Rows are points. A path goes straight from each point to the next, and from the last back to the first. The post is the endless flat space through its rows: a point in 2 columns, a line in 3, a plane in 4, and so on, so that a path can go around it. How many times does the path go around the post? Going back the other way cancels.
In the rows, 128 means zero.

Post (2 x 3):
[[111 120  90]
 [128 133 174]]
Path, 17 rows:
[[ 51 130 114]
 [113 146 124]
 [102 157 150]
 [ 89 134 151]
 [ 75 121 123]
 [ 94 143 100]
 [118 152  89]
 [172 150 136]
 [176 109 133]
 [139  81 104]
 [185 125 113]
 [141 162 149]
 [124 182 132]
 [144 157 116]
 [154 107 129]
 [132  98 124]
 [107 111 140]]
Times around: 1

Post, 8 rows:
[[138 109 122 104 120 183 126 132 124]
 [134 115 135 139  91 126 146 154 140]
 [138 108  73 188 187  96 144 131 181]
 [128 109 135 125 136 162 164 166  97]
 [142 114 110 147 170  88  91 142 117]
 [121  99 118 159  93 174 141 128  94]
 [137 121  55 156 203  34 153  87 161]
 [134 100 177 142 131 159 139 123 117]]
Path:
[[154 150  95 161 102 140 142 122 104]
 [119 139 124 135 142 117 125  97 141]
 [100 108 139 135 186 131 110 101 113]
 [114  72 123 129 145 125 140 128 139]
 [137  93 146 156 106  96 112 184 126]
 [ 97  93 129 109 147 162 123 157 119]
 [ 83 111 137 147 163 174 131 117 123]
 [101 142  88 182 161 101 127 147  90]
 [ 95 103 112 139 141 130 162 151 174]
 [124  83  80  83 159 140 143 142 152]
 [122  84 128 144 115 151 145 133 110]
 [ 97  72 121 131 172 161 122 170 116]
 [128  67 123 120 173 140  90 112 159]
 [140  88 103 130 163 147 138 100 117]
 [170 101 135 181 149 140 138  91 173]
 [168  91  69 183 145 158 109 142 123]
 [135  87 131 140 112 169 141 139 127]
 [126  92  98 144 147 112 119 125 147]
 [132  86 142 137 141 116 107 148 163]
 [150  89 125 142 153 111 163 159 119]
 [154 117  93 129 154 135 123 140 122]]
Times around: 1

Post:
[[129 146 105 138 143 124  68  55 109 101 151 134 143 149 102 174 185 161]
 [131 125 130  83 131 136 110 140 119  98 133 122 171  84 108 119  96  91]
 [109 148 159 170 148 120 121 115 132 156  89 129 114 133  94 111 105 102]
 [124 144 117 102 139 157 129 133 119 226  88 141 128 167  74 100 101 113]
 [101 147  80 159 144 135 144 140  81 191 115 137 118 126  92  99 100  92]
 [129 120 128 102 113 185 128 160  98  75  81 118 143 109 130 182 113 134]
 [127 146 113 116 127 182 101 179 129  76 117 110 134 117  95  86 122 106]
 [137 131 124 159 185 134  56  75  99 164 153 108 152 165 149 160 125 187]
 [113 175 121 119 122 133 129 119 116 190 137 167  90 135 133 104 111 143]
 [101 134 138  83 109 114 114 173 101  56 123  86 145 155 116 140 110 100]
 [115 148 112 141 107 133 142 119 142 216 126 105 135 128 124 111 143 121]
 [129 147 166 144 174 139  74  61  74 144 180 119 125 155 136 144 186 124]
 [127 137  99 136 144 155 146 119 149 176 106 155 130 164 133 105 107  81]
 [131 153 154 145 188 117 103 111 105 135 174 156 171 157 122 161 192 157]
 [113 117 119  76 156 167 134 168 149  64 130  77 122 110  87 157  91 107]
 [107 157 107 142 163 118  77 140 130 212 115 160 108 131 116 140 140  86]
 [138 155 125 114 196 109  98  80  99 117 112 122 137 120 153 127 185 145]]
Path (23 x 18):
[[101 136 157  97  79  94  90 132  83 176 112 134 115 195 101 113 131 145]
 [114 120 104 132 182 145 120 108 116 157 103 151 142 118 115 123 113 101]
 [100 135 110 132 137 149  89 115 105 131 102 122 131 129 128 143 107  86]
 [123 188 119 121 152 138  86 110 158 130 144 134 157 173  81 120 113 143]
 [105 153 145 114 141 127 124 125 156 141 128  99 177 161  91 134 132  78]
 [130 156 117 137 162 174 113 115 121 155 110 124 132 100 137 120 134 140]
 [123 137 104 164 188 176 109 125 140 164 127  76 157 109  61 158 130  94]
 [161 132 101 135 177 118 150 105  68 125 100 118 177 159 142 166 128 116]
 [112 114  84 118 143  64  73 108 118 145 174  92 112 108 117 182 142 112]
 [124 131 123 149 116 127 132 133 103 117 108 132 117 133 142 103 142 148]
 [ 83 121 144 159 165 131 121 131 155 169 149 130 128 115 112 121 166  95]
 [107 145 144 138 178 129 144 120  93 175 161 151 168 174 120 142 150 115]
 [110 130 156 114 167 132 104 112 120 152 110 152 196 160 126 140 135 125]
 [100 109 157 117 137 144  57 106 115 158 163 136 137 138 113 132 135  90]
 [163 103 126 145 159 178  95  86 122 149 146 141 141 124  79  84 140 113]
 [134 120 110 109 174 150  98 138  97 127 147 164 137 122 119 135 150 120]
 [ 91 125 143 134 173 133 118  74 116 151 142 131  98 131 150 118 132 130]
 [100 166 120 137 119 136  62 137 170 142 105 135 139 151 137 119 169 104]
 [103 153  69 106 115 169 117 114  94 136 114  93 128 126 122 158 115  87]
 [154 156 145 144 178 135  92 123  66 159 136 116 145 151 121 138 132  94]
 [162 131 108 129 169 125 173  79  97 157 109 135 128 142 177 129 128 116]
 [148 135 165 122 183 143 127 133 151 113 129 121 124 155 119 147 116  85]
 [132 123 164  92 152 149 141 134 117 162 181 126 138 125  96 159 134 130]]
Times around: 2

Post (17 x 18):
[[106 136 144 156  96 157 177  85 118 100 149  98 101 135 105 122 146 111]
 [204 191 165 133 133 112 153 196 159 166 126 178 177 118 120  98 137 107]
 [177 159 154 100 134 133 159 147 119 134 149 160 129  97 105 110 155  71]
 [155 122 106 150 155 111  90 119 121 162  88 163 152 125 129 164 160 124]
 [102 160 131 145 146 111  75 107 113 152 142 133 142 139 140 155 149 134]
 [ 99 128 114  95 114 111 114 113 139 140 115 149 147 154 187 157 112 147]
 [106 127  97 131 129 109 112 149 113 155 124 139  88 152 149 126 141 115]
 [116 131 146 143 138 180 154 110 136 135 169  77  77 116 116 132  92 126]
 [117  99 159 117 146 142 133 120 127 151 127  80  98 156 100 143 132 132]
 [109 108  89 106 108 118 102 133 155 176 158 153 138 129 134 160 178 160]
 [111 116 171 131 121 156 143 137 176 111 167  92 103 110 146  98 102  94]
 [115 131 142 113 147 163 159 131 109 114 145 116 102  99 104 110 145 153]
 [154 135 140 127  95 112  81 107 109 152 109 152 129 143 147 111 122 156]
 [155 168 102 119 133  92 109 100 132 174  90 122 151 138 149 116 142 128]
 [106 124 136 126 145 200 157 131 137 137 166 122 118 140 109  99 111  98]
 [130 151  99  97 106  88  82 113 133 122 109 160 140 150  93 131 129 158]
 [157 160 144 120  90 141 142 186 138 162 126 139 166  85 115 110 126  87]]
Path (25 x 18):
[[164 157 140  62 125 119 142 132 135 149 146 127 102  77 105 119 102 134]
 [ 70 193 151 118  90 110  80 110 150 144 112 147 161 175 176 116 120 186]
 [135 141  99 132 123 111 105  92 116 131 107 127 146 178  43 143 195 151]
 [127  92 163 104 121 166 107 135 145 171 161 107 159 128 136 142 102 152]
 [145 144 131 126  67  91 124 111 105  98  99 193 128 141 162 101  83 142]
 [ 85 171 132 142  92 172 134 150 120 130 165 197 149 127 134  91 116 106]
 [155 140 136 133 151 146 123 110 100 143 109 141 116 128 124 122 169  89]
 [154 173 123 128 127  91  68  72 154 145 117 107  85 181  89 106 127 126]
 [130 100 185  97  69 140 116 117 125 152 116 133 128 142 123 110 104 134]
 [100 138 120 121 103 161 150 149 145 206 124  99  99 147 120  79 101  59]
 [196 168 130  99 193 127 169 106 163 140 149 133  82  90 112 119 153 134]
 [132 136 149 150 141 153 114 158 140 143 131 115 139 155 134 170 113 142]
 [107  90 110 184 117 182 172 167 121 128 174 116  95 123 157 128 126  70]
 [158  79 150 158  86 126 137 144 155 165 107 108 114 136 106 118 117 118]
 [ 92 166 113 130 109 156 100 162 134 179 152 169 153 118 150 141 101 118]
 [133 161 156 142 175 144  83 131 175 125 165 115 139  65 137 149 110 128]
 [165 173 116 128 125 142 119 166 134 169 140 101 136  88 169 120 121 100]
 [140 123  80 146  66 130 111 164 122 151 120 106 114 154  52 136 127  82]
 [127 137 161 140  78 146 101 151 140  86 104 163 154 106 121 115 112  95]
 [150 135 154 100 150  87 140 114  87 110  74 145 135 124  83 177 203 123]
 [121 131 142 109  82 125 187 159 102  88 107 118 112 110  96 118 174  93]
 [164 135 136 116  89  87 155 157 100 127 105 142 133 179 128 132 136 162]
 [157 157 162  90  87 158 129  76 130 118 169 145 145  93  72  65  95 129]
 [133 108 133 114  93 135 106 126 135 168  99 116 124 122  94 124 131 114]
 [108 144 144 103 154 110 108 110 158 111 133 139 109  94 166 115 120 115]]
Times around: 3
